Each point is reached from the start by the listed moves, each made 0, 1 or 2 times, or once backwards (-1), plus a little noise. Is the number of moves made odd or even? Then give how often each move was made.
In the rows, zero is written as 128.

Moves:
(1): [160 157 123]
(2): [122 154 164]
(3): [150 114 136]
Start: [132 115 113]
Points:
[203 137 158] -> even (1, 1, 2)
[176 179 188] -> even (1, 2, 1)
[ 88 135 191] -> odd (-1, 2, 0)
[201 167 196] -> odd (1, 2, 2)

Moves:
(1): [124 132 135 124 129 127 139 125 126 142 125]
(2): [130 132 109 110 141 126 129 137 126 129 115]
(3): [118 141 132 136 133 122 130 126 129 124 117]
(4): [130 136 112 143 126 126 124 138 123 127 114]
(5): [128 118 129 133 131 112 133 140 135 133 130]
(6): [128 115 140 134 143 149 135 112 124 134 125]
(7): [104 131 125 125 107 132 127 141 111 122 125]
(8): [126 128 118 132 135 140 127 130 138 124 139]
(9): [107 115 116 118 122 118 132 103 146 127 124]
(10): [126 126 133 135 128 128 117 127 135 133 129]
(11): [122 121 134 147 130 126 119 109 123 122 149]
Start: [132 143 108 138 136 133 134 130 137 130 122]
Points:
[ 43 125  74 171 148  93 133  76 138 161  71] -> odd (2, 2, 1, 2, 1, 1, 1, -1, 2, 2, 2)
[ 91  98  96 164 209 180 126  49 164 149 147] -> even (1, 2, 0, 0, 0, 2, 0, 2, 1, 2, 2)
[109 145  90 163 138 155 132  92 140 147  82] -> odd (1, 0, 0, 2, -1, 1, 0, 0, 1, 1, 0)
[179 138  98 238 156 167  74 140 158 121 170] -> even (-1, -1, -1, 2, 0, 0, -1, 2, -1, 2, 1)
[  7 123 124 118 147 160 164  62 154 158  89] -> odd (2, 1, 2, -1, 0, 2, 2, 1, 2, 2, 0)
[ 80 146  17 130 181 144 154 102 176 137  65] -> odd (1, 2, 1, 2, 0, 1, 0, 2, 2, 0, 0)

Moves:
(1): [150 138 139 122 124 135 116 129 133 119 124 126 132 129 137 116 126 136
 140 125 126 140 130 118 123 127]
(2): [126 132 133 120 132 140 140 112 137 132 119 124 136 111 136 133 139 137
 126 112 114 135 110 141 125 109]
(3): [125 128 151 118 136 120 125 135 122 132 113 124 128 130 119 133 124 131
 135 132 132 134 122 130 130 120]
(4): [131 130 142 119 132 119 125 131 135 123 142 124 135 127 127 113 127 126
 119 125 121 124 139 119 124 124]
(5): [117 118 122 133 141 113 139 120 140 122 126 131 136 122 132 137 122 142
 125 143 118 142 135 103 128 130]
(6): [125 141 130 127 130 138 118 124 122 120 125 129 114 117 119 124 130 119
 113 137 130 148 126 141 135 128]
(7): [122 107 128 128 118 140 134 129 141 121 132 136 132 126 127 136 133 134
 126 133 142 135 127 135 138 135]
(8): [128 126 108 134 141 114 114 144 118 136 138 121 137 123 118 135 118 137
 101 136 138 125 136 114 129 120]
(9): [123 126 120 128 150 121 131 138 124 124 127 117 145 144 124 131 128 124
 130 133 119 124 132 139 145 133]
(10): [128 125 126 123 125 125 132 124 137 142 127 125 129 132 129 125 132 127
 118 128 133 129 131 124 125 137]
(11): [134 127 127 116 127 134 127 138 125 126 137 121 122 127 131 135 128 143
 125 131 123 128 124 132 135 127]
(12): [155 139 123 133 117 124 117 116 124 122 142 139 134 130 131 143 112 132
 134 126 126 111 127 125 133 119]
(13): [129 128 147 122 135 123 138 126 118 129 139 131 150 127 140 116 154 131
 131 126 117 119 129 134  99 146]
(14): [121 142 119 145 112 128 115 131 133 128 131 122 127 119 119 125 136 146
 136 124 125 138 148 125 134 125]
(15): [140 125 128 141 129 135 132 127 124 126 131 115 127 127 139 119 128 125
 123 145 138 131 123 124 138 129]
(16): [131 122 134 125 136 131 108 128 134 132 144 138 118 142 123 142 130 120
 128 120 122 129 125 115 136 122]
(17): [117 138 126 127 135 128 126 123 124 121 129 127 125 135 133 125 142 129
 140 135 132 128 109 122 131 118]
(18): [133 116 126 138 121 129 130 129 134 127 120 134 128 129 118 122 135 135
 127 128 136 112 122 129 132 116]
(19): [128 131 127 129 139 129 121 126 138 130 132 142 121 126 129 122 127 125
 135 129 125 124 136 137 139 132]
(20): [140 129 125 118 118 110 135 139 140 135 123 138 135 121 127 123 131 118
 129 144 118 136 124 121 125 122]
(21): [121 126 118 137 131 126 134 137 122 127 116 104 119 119 133 141 123 131
 131 134 137 129 117 119 117 143]
(22): [129 108 136 137 140 117 117 121 122 115 127 118 124 128 146 125 139 114
 127 116 135 133 130 134 135 122]
(23): [139 127 125 119 129 131 125 120 139 140 114 119 143 117 138 139 127 113
 134 135 122 120 152 139 114 111]
(24): [138 132 122 124 138 120 134 132 126 133 136 144 132 133 121 131 140 122
 123 127 131 131 129 134 125 126]
Start: [135 120 133 125 124 112 121 138 135 119 118 122 122 123 138 127 133 129
 125 139 140 112 127 117 116 122]
Points:
[128 140  12 184 105 110  74 211  91 180 182  65  69 127 103 175  54 215
  76 138 185  25 155  79 143 215] -> even (-1, -1, -1, -1, -1, -1, -1, 2, 0, 2, 2, 1, 0, 1, 0, 0, -1, 0, 2, -1, 2, -1, -1, -1)
[213 112  77 120  97 146 122 159 231 175 140 140 163 126 131 141 225 121
 141 226 103 110 179 165 169 116] -> odd (0, 0, -1, -1, 0, 1, 1, -1, 2, 2, 2, 0, 1, 2, 2, 2, 0, 2, 1, 2, 0, -1, 2, 1)
[109 107 177  97 212  87 171  79 201  90  34  77 139  90 203 160 115 132
 168 157 137 179  77 104 145 123] -> odd (1, 2, 2, 1, 2, 0, 1, -1, 1, 2, -1, 1, -1, -1, 0, -1, 1, -1, 2, 0, 2, 1, 0, 0)
[225 205  78  89 154  93  70 206 109 161 219 163 144 171 102 120 181  98
  77 249 131 142 142 157 193 141] -> odd (0, -1, 0, -1, -1, 2, 0, 1, 2, 2, 2, 1, 1, 1, 2, 1, 1, -1, 1, 2, -1, -1, 0, 2)

Moves:
(1): [120 146 120 123 124 145 119 132 120 127 127 113 124 118 145 124 121 124
 123 133 137 134 135 125]
(2): [141 132 141 116 120 120 123 128 117 121 138 123 126 133 114 119 100 121
 124 116 122 149 122 117]
(3): [136 132 126 125 128 134 120 136 126 125 124 123 133 118 135 134 115 134
 147 122 126 125 128 121]
(4): [129 131 125 125 130 113 113 135 123 133 139 131 124 134 126 118 145 133
 135 138 132 142 140 123]
(5): [120 145 123 142 123 123 129 123 126 128 120 137 129 116 128 137 125 137
 133 132 131 130 129 130]
(6): [120 139 133 125 144 129 134 134 124 127 136 140 133 128 118 132 119 133
 116 121 118 123 113 110]
(7): [122 133 127 126 131 131 125 130 131 124 122 134 120 123 140 117 128 130
 121 107 129 135 115 121]
(8): [131 131 128 115 130 124 123 126 127 136 137 137 129 124 132 128 122 129
 118 117 123 136 126 137]
(9): [131 134 134 130 132 123 129 136 125 130 128 132 129 121 134 120 123 124
 131 130 137 122 121 129]
(10): [130 112 108 109 119 121 129 130 125 125 121 129 127 117 109 120 126 136
 122 125 129 105 120 141]
(11): [136 134 117 145 136 130 124 124 126 110 152 133 131 127 124 125 103 142
 119 118 135 135 118 124]
(12): [131 126 117 130 119 123 135 137 131 136 147 126 146 123 132 128 146 115
 127 115 136 129 127 127]
(13): [138 107 124 132 124 132 107 125 131 130 130 126 127 120 131 127 123 119
 126 143 125 130 126 122]
(14): [136 134 132 127 116 129 118 135 130 117 129 140 132 143 142 119 127 132
 122 134 124 139 126 136]
(15): [133 139 125 130 126 132 122 124 125 129 117 114 139 130 130 123 128 134
 131 137 126 131 124 133]
(16): [116 138 127 118 131 138 136 132 142 124 132 130 127 133 119 124 140 115
 131 133 131 131 118 150]
(17): [131 123 131 126 134 122 118 127 115 124 119 124 140 134 123 138 133 116
 133 133 138 134 139 121]
(18): [134 126 148 133 129 135 134 127 120 119 129 131 127 116 128 131 150 124
 133 136 129 130 130 130]
(19): [120 123 137 130 128 128 132 117 116 124 143 134 130 131 131 136 123 136
 132 125 140 127 118 115]
(20): [120 125 130 132 132 120 130 140 130 126 122 120 128 126 127 139 129 135
 121 130 124 134 128 140]
(21): [135 122 142 126 125 141 114 131 139 137 115 118 144 125 119 128 124 148
 128 127 137 128 141 123]
(22): [121 124 127 139 122 133 114 132 107 135 125 128 128 136 125 122 134 120
 137 135 128 135 137 131]
(23): [129 132 135 142 121 123 114 127 131 122 134 121 126 128 129 148 132 125
 127 124 128 121 128 121]
(24): [136 125 123 120 127 136 139 135 126 139 128 134 114 132 125 137 131 141
 116 124 132 127 119 124]
Start: [132 110 137 143 116 123 137 120 145  98 121 119 133 131 135 133 122 117
 136 111 132 117 115 120]
Points:
[176 136 220  96 112 147 161 138  76 108  98  95 116  37 105 179  30 220
 151 109 146  83  64  48] -> even (1, 2, 2, 0, 1, 1, -1, 0, 2, 1, -1, -1, 0, -1, 1, -1, -1, 2, 2, 1, 1, -1, 0, 2)
[156 131 175 106  80  81 148 145 117  82 162 120 243 169  74 115 106 179
 108 103 180 170 109  94] -> odd (0, 2, -1, 1, 1, 1, -1, -1, 0, 1, 0, 2, -1, 2, 1, 0, 1, 0, 2, 1, 2, -1, -1, 0)
[ 93 181  98 128  99  79 104 105 101  43  74  98  92  85 174 121  79 139
 130  85 141 170 138 114] -> odd (2, 1, 0, 1, 2, -1, 2, 0, -1, 1, 0, -1, -1, 0, 0, -1, 1, 0, 0, 1, -1, -1, 0, -1)
[ 80 146 186 187 155 118 129 166 135  85 235 143 159 114 110 104 155 111
 137  42 153 191  80  42] -> even (0, 1, 0, 2, 0, 2, 2, -1, 0, -1, 1, 2, 0, -1, -1, 1, -1, 1, 1, 1, 1, 1, 0, -1)
[138 106 141 105 100 128 191 210 176  93 153 144 129 191 161 170 125  91
 107  32  86 159  42 106] -> even (-1, 1, 2, -1, -1, 1, 1, -1, -1, -1, -1, 2, 0, 2, -1, 1, 0, -1, 0, 2, -1, 0, 0, 2)
[118  95  47 138  98  91  96 152  51  91 231 164  81 135  75 120  60 151
 110 131 187 142  67 119] -> odd (1, 1, 0, 2, 1, 0, -1, 0, 1, 2, 2, 0, 1, 0, -1, 1, 0, -1, 2, 1, -1, 2, 0, 2)
[203  32 136 203  94  93  46 151  66  51 214 165 119 179 113 164 134 120
 110 164 151 136  77 113] -> odd (-1, 0, 0, 1, -1, 0, -1, 0, 1, 1, 2, 0, 2, 2, 0, 0, 1, 1, 1, 1, -1, 2, 2, 2)
[158  65 195 206  93 157  14 135 142 138  33  90 211 154 165 130 249  74
 151 163 149 169 166 112] -> even (-1, -1, -1, 0, 0, 0, 2, 0, 0, -1, -1, 1, 2, 1, 2, 0, 2, 1, -1, 0, 2, 2, 1, 0)
[156  54 154 161  83  72  26 127  88  59 120 158 112 158  78 109  93 155
  99  66 141 133 115  83] -> odd (-1, 1, -1, 1, 0, 0, 2, 0, 0, 2, 1, -1, 0, 1, -1, -1, 1, 0, 0, 0, 1, 2, 2, 0)
[163  60 147  66  95 143  36 164  57  93  73 103  88  63  79  44 134  43
 218 170 140 142 145  96] -> odd (1, 2, 2, 2, 0, 0, 1, -1, 1, 2, -1, -1, 2, -1, -1, 1, 1, 2, -1, -1, 0, 2, -1, 0)
[169 123  80 112  75 164 108 156 199  72 119 103 229 101 131  44 191 147
 134 141 182  97 133 179] -> odd (1, -1, 0, 1, 0, 0, 0, -1, 0, 2, 1, 2, 0, 2, 1, 1, 0, 1, -1, -1, 2, -1, -1, -1)

Moves:
(1): [130 138 141 123 133 133 132 124 114 142 138 129 122 135 115 133 117 131
 133 138 133 127 128 116 120 122]
(2): [126 129 126 129 135 133 121 127 126 130 122 131 136 123 117 128 125 125
 121 133 135 125 129 128 129 131]
(3): [124 140 131 123 136 140 122 134 132 128 125 140 128 122 122 134 129 127
 126 132 130 129 120 123 130 130]
(4): [116 119 123 122 119 123 128 126 124 133 132 127 141 130 133 131 132 141
 129 120 130 126 140 125 112 118]
(5): [121 128 134 127 125 125 120 128 131 123 119 118 126 134 140 130 122 133
 130 127 137 137 136 135 115 120]
(6): [120 149 115 128 131 132 127 134 131 134 129 135 133 133 132 130 125 129
 122 135 128 125 134 115 124 128]
(7): [124 124 113 133 117 120 135 127 126 125 130 133 122 124 112 131 110 113
 134 116 119 130 112 128 125 109]
(8): [108 136 129 126 123 120 126 124 133 133 126 132 117 130 128 124 130 124
 137 125 123 132 132 126 136 112]
(9): [132 125 123 130 122 129 141 122 133 124 123 128 134 131 112 118 133 133
 133 132 130 130 127 115 124 122]
(10): [130 122 121 124 122 125 132 125 127 135 117 132 131 137 125 133 132 133
 137 127 119 130 133 134 134 122]
(11): [144 115 116 127 135 130 118 125 125 121 125 145 125 135 123 116 128 134
 127 122 119 131 120 127 125 128]
(12): [143 140 120 128 140 130 123 116 137 115 133 137 133 119 123 120 131 128
 116 121 125 134 131 138 135 138]
(13): [122 120 134 132 113 132 131 134 132 125 141 115 133 120 144 115 126 145
 136 134 134 138 126 147 135 126]
(14): [118 133 140 122 135 129 149 141 138 133 125 120 138 129 143 123 124 122
 128 122 134 120 130 126 141 123]
(15): [140 126 130 115 123 128 113 125 123 121 133 126 128 125 135 123 125 142
 128 131 129 123 137 128 122 123]
(16): [128 130 125 129 122 123 114 134 123 134 116 126 127 130 126 128 129 137
 117 120 131 140 132 130 128 118]
(17): [122 133 119 118 117 135 129 115 131 135 133 122 122 140 120 124 127 133
 129 124 132 129 128 125 129 122]
(18): [143 124 134 122 130 127 121 129 128 133 142 131 135 129 119 110 122 114
 142 130 139 134 136 124 118 140]
(19): [129 116 113 109 117 113 123 115 124 132 122 133 125 125 129 130 123 123
 128 137 115 136 124 123 120 121]
(20): [121 131 133 119 133 120 117 129 137 146 137 124 129 127 128 130 126 122
 133 128 129 125 134 123 124 108]
(21): [125 133 134 128 124 120 131 128 136 127 126 129 130 132 130 130 128 130
 129 125 125 122 123 136 130 130]
(22): [122 129 132 127 137 127 124 136 130 133 128 126 127 132 131 133 120 126
 122 125 122 129 139 116 126 128]
(23): [115 143 108 128 133 122 120 130 123 130 114 127 133 126 129 133 130 151
 133 128 113 131 121 116 130 124]
(24): [140 140 116 123 132 113 125 142 128 106 126 130 136 138 128 131 137 127
 118 133 121 134 131 138 140 125]
Start: [136 129 133 122 121 141 124 127 128 131 126 121 138 130 119 131 135 122
 132 124 120 129 134 121 119 137]
Points:
[182 166 126 102 113 120 113  82 143 125 114 158 122 195  52 113 135 127
 161 156 122 169 146 133 102  77] -> odd (2, 0, 0, -1, 2, 1, 0, 1, 2, 2, 1, 1, 0, -1, 0, 0, 0, 0, 0, 1, 1, -1, -1, 1)
[158 177   7 136  70 128 162  94 175  65  99 170 169 151  71 115 172 173
 105 114  59 149 111 160 171 135] -> odd (-1, 0, 0, 0, -1, 2, 1, 0, 2, 2, 0, 2, 1, -1, 0, 0, 1, -1, 0, -1, 2, 0, 0, 1)
[130 184 148  91 135 174 114 116 159 200 151 141 140 190  68  35 134 171
 206 126 141 190 144 110 167  96] -> odd (2, 0, 1, -1, 0, 0, -1, 2, 1, 2, 2, 1, 2, 1, -1, 1, 2, 2, -1, 1, 0, 0, 1, 0)
[192 137  49 103 104 153  68  93 129 101 119 163 155 131 126  68 158 221
 140 175  87 171 121 133 123 149] -> even (0, 0, 0, -1, 0, 2, -1, 0, 1, 1, 2, 1, 2, -1, 1, 0, 0, 0, 1, 0, 0, -1, 1, 0)
[182 146 100  76 106 107 117 116 159 121 167 144 193 160  98 107 165 169
 114 165  87 172 199 139 133 119] -> even (1, 0, 0, 1, -1, 1, -1, 0, 2, 2, 0, 2, 2, -1, 0, 0, 0, 0, 1, 1, 1, 2, -1, 2)
[130 211  94 104 166 105  23 141 135 136 167 179 118 137   7 112 104  66
 146  90 111 187 107 122 133  65] -> odd (1, 1, 2, 0, 0, -1, 2, 2, -1, -1, 1, 1, 0, -1, -1, 1, 1, 2, -1, 2, 0, 0, 1, 2)
[167 187  96 117 213 117 122 165 205  93  77 173 172 132 129 116 110 102
  92  68  62 127 112  88 134 134] -> odd (-1, -1, 1, -1, 1, 1, 1, -1, 1, 0, 2, 2, -1, 2, 0, 0, -1, 0, 0, 1, 2, 2, 1, 0)

Moves:
(1): [119 125 122 124 134 125 126 131 134 130 127 125 123 133 124 129 127 128
 129 127 118 122 137 137]
(2): [128 134 122 128 132 130 131 118 132 132 134 132 132 128 131 125 117 130
 122 146 133 132 133 134]
(3): [135 138 130 125 126 127 130 128 133 118 132 132 119 142 130 129 128 139
 118 126 135 124 123 124]
(4): [126 138 122 124 129 118 129 126 122 128 122 129 121 126 125 126 138 125
 128 131 123 133 114 118]
(5): [127 118 119 133 129 134 133 124 122 127 122 117 132 129 123 121 127 117
 122 137 140 127 121 132]
(6): [140 130 126 132 123 121 133 126 141 131 130 131 131 122 123 134 121 120
 118 117 121 125 130 134]
(7): [129 128 128 136 130 122 128 127 126 126 137 132 128 122 129 129 132 130
 125 121 132 119 127 127]
(8): [135 132 124 133 131 132 134 136 131 130 126 113 132 137 138 136 134 130
 126 134 118 122 124 124]
(9): [115 125 124 129 125 125 126 129 120 115 126 127 121 127 117 137 129 130
 125 126 121 127 123 121]
(10): [125 134 122 127 125 126 127 140 134 132 126 130 132 128 131 134 128 129
 113 129 122 136 126 132]
(11): [132 121 137 132 132 125 125 121 128 127 118 129 121 128 127 126 135 133
 133 132 126 125 119 128]
(12): [117 128 115 127 120 125 129 119 139 113 128 135 129 132 132 122 125 132
 129 128 111 141 134 127]
(13): [133 128 130 132 132 135 126 133 120 122 136 132 130 134 133 137 114 127
 127 131 143 134 135 131]
(14): [128 137 127 125 118 131 122 123 125 124 119 130 124 133 125 125 131 126
 128 133 137 132 138 134]
(15): [133 133 133 120 134 139 128 134 130 109 122 133 121 120 124 136 126 121
 126 134 133 124 135 135]
(16): [123 126 125 129 116 120 116 128 116 132 140 129 124 137 124 129 128 119
 133 132 132 133 111 132]
(17): [127 135 134 121 128 123 125 137 128 129 123 121 125 128 129 122 123 128
 132 133 132 126 125 129]
(18): [125 125 127 129 138 138 122 130 128 129 120 133 136 133 123 122 127 134
 128 134 129 127 133 120]
(19): [135 127 122 142 122 134 130 129 123 126 129 124 123 136 128 124 126 136
 119 130 122 130 126 134]
(20): [119 134 124 128 125 130 137 132 123 124 113 123 130 126 121 137 126 123
 126 124 124 123 122 144]
(21): [120 125 132 126 124 130 122 124 120 118 127 116 139 124 114 131 127 124
 127 121 130 141 133 134]
(22): [124 128 124 127 133 135 124 121 130 126 126 126 128 129 128 128 124 127
 124 121 132 130 125 116]
(23): [125 130 132 123 126 126 131 120 124 125 121 135 129 121 136 126 131 126
 125 124 120 125 134 130]
(24): [144 134 113 115 120 125 128 121 129 130 115 122 137 121 126 128 118 133
 124 121 137 120 117 123]
Start: [124 134 117 124 136 135 128 135 129 121 132 133 129 121 127 122 126 130
 125 127 126 128 123 115]
Points:
[ 53  97  88 156 119 148 117 136  80  76  79  60 119 175  54 115 130 157
  76 127 111 127  41 144] -> odd (1, 0, 2, -1, 2, -1, 0, 0, 2, 1, 2, 0, -1, -1, -1, 1, 1, 1, 2, 2, 2, 1, 0, 0)
[ 89 145 103 168  82  81 142 153 123  80 161 122  69 164 142 119 153 169
 133 101  35 121  54  92] -> odd (-1, -1, 1, 0, -1, 0, 1, 1, 2, -1, 0, 2, -1, -1, -1, 1, 2, -1, 2, 1, -1, 0, 0, -1)
[180 169  75 127 137 157 160 116 138  94  69 124 181 103 136 186  77 154
  45  97  84 136 107  96] -> even (-1, 1, 0, 1, -1, 2, -1, 2, 1, 1, 1, 0, 2, -1, 0, -1, -1, 1, 1, 1, 1, 1, 2, 2)
[ 88 160  49 164 125 120 122 135 123  80 143  82 106 176  98 129 139 111
  61 157 115 152  72 109] -> even (1, 1, 1, 2, 2, 1, 2, 2, 1, 1, 0, 1, 0, 1, 0, 1, 1, 0, 1, 0, 1, 2, -1, -1)
[130 156  81 124 135 200 159  87 132   7  61 172  77 146 100 144  74 118
  68 159 165 116 167 178] -> odd (1, 1, 2, 0, 2, 1, -1, -1, 1, -1, 1, 1, 2, 2, 2, -1, -1, 0, 1, 2, -1, 1, 1, 0)
[114 113  77 130 157 196 124 158 118 105  38  66 148 150 135 151 112 121
  96 144 149 116 136 146] -> odd (2, -1, -1, -1, 2, -1, 0, 2, 0, 2, 2, 0, 2, 2, 0, -1, 0, 0, 0, 1, 0, 2, 0, 1)
